Each row is a point. The points of each table are mixes of a few directions, plus a little noise. How many directions does each table use, and how many do they share? Where both have some left over, give the other angles between the two spaces (their principal angles), to ten degrees, smallest first.
In the rows, zero is written as 128.

First (6 x 3):
[[ 86 149  81]
 [176 100 127]
 [ 82 161 168]
 [168 102 121]
 [ 69 159 112]
 [185  98 161]]
Second (6 x 3):
[[133 124 125]
 [ 74 163 150]
 [121 132 132]
 [219  70  94]
 [154 112 118]
 [ 65 169 152]]
Directions: first 2, second 1, shared 1

First (7 x 6):
[[155 107 114 120 115 167]
 [ 73 168 161 135 142  97]
 [143 109 128 105  99 236]
 [ 98 149 146 131 135 113]
 [162 102 110 120 115 165]
 [168 102 101 132 129 110]
 [ 98 158 138 153 161   7]]
Second (7 x 6):
[[163 112 106 136 145  73]
 [113 133 142 120 114 178]
 [133 118 117 133 109 147]
 [112 125 127 130  91 189]
 [104 133 130 135 102 153]
 [190 125 137 100 240  16]
 [ 79 148 137 146  96 138]]
Directions: first 2, second 3, shared 2

First (8 x 9):
[[131 104 166 107 103 118 137 160 126]
 [170  90 102 131 132 128  85  91 159]
 [112 120 152 100 101  91 200 193  97]
 [150  79 146  97  96  92 158 169 126]
 [185 128  74 152 185 131  81 110 163]
 [ 85 221  90 174 187 167 122  94 113]
 [113 102 212  99  80 135 119 160 126]
 [ 78 179  82 162 141 161 121  46 114]]
Second (9 x 9):
[[ 72 174 102 129 125 101 228 152  74]
 [139 117 140 131 126 145  88 108 146]
 [162  93 161 133 124 170  20  79 178]
 [149 117 125 124 134 117 130 147 134]
 [183 105  98 110 154  63 189 219 125]
 [153 120 105 117 143  84 182 187 118]
 [ 86 159 115 130 122 119 183 132  94]
 [114 126 158 141 113 181  48  58 152]
 [ 93 142 149 140 112 173  83  67 134]]
Directions: first 4, second 2, shared 2

First (9 x 12):
[[124 111 161 147 108 125 106 101 107 125 121 179]
 [147 225 117  78 155 114 154 141 154 244  99  99]
 [150 107 151 179 136 145  97 109 132  79 118 120]
 [143 105 144 174 112 132 125 105  83  88 111 123]
 [ 67  51 128 125 119  84 154 129 150 107 121 138]
 [105 102  67  82 136 104 161 178  66 121 181 115]
 [163 213 156 139  72 202 123  88 162 139  99 140]
 [ 86  59  64  90 187  75 153 198 136 103 178  77]
 [164 180 164 141 128 170  78 103 162 145 124 163]]
Second (8 x 12):
[[112 138  87 174 104  74  79  48  73  90  41 117]
 [136 128 146 117 138 142 137 148 142 145 150 137]
 [133 145 135 164 126  92  84  70  89 136  69 146]
 [123 132 114 145 120 109 111 100 110 115  98 125]
 [148 123 176  91 154 174 164 195 173 176 201 148]
 [150 131 179 109 152 155 141 164 154 179 171 158]
 [134 139 137 147 129 110 104  99 109 139 100 141]
 [ 89  90  47  80 103 169 204 202 174  43 197  53]]
Directions: first 6, second 2, shared 1; angles 50
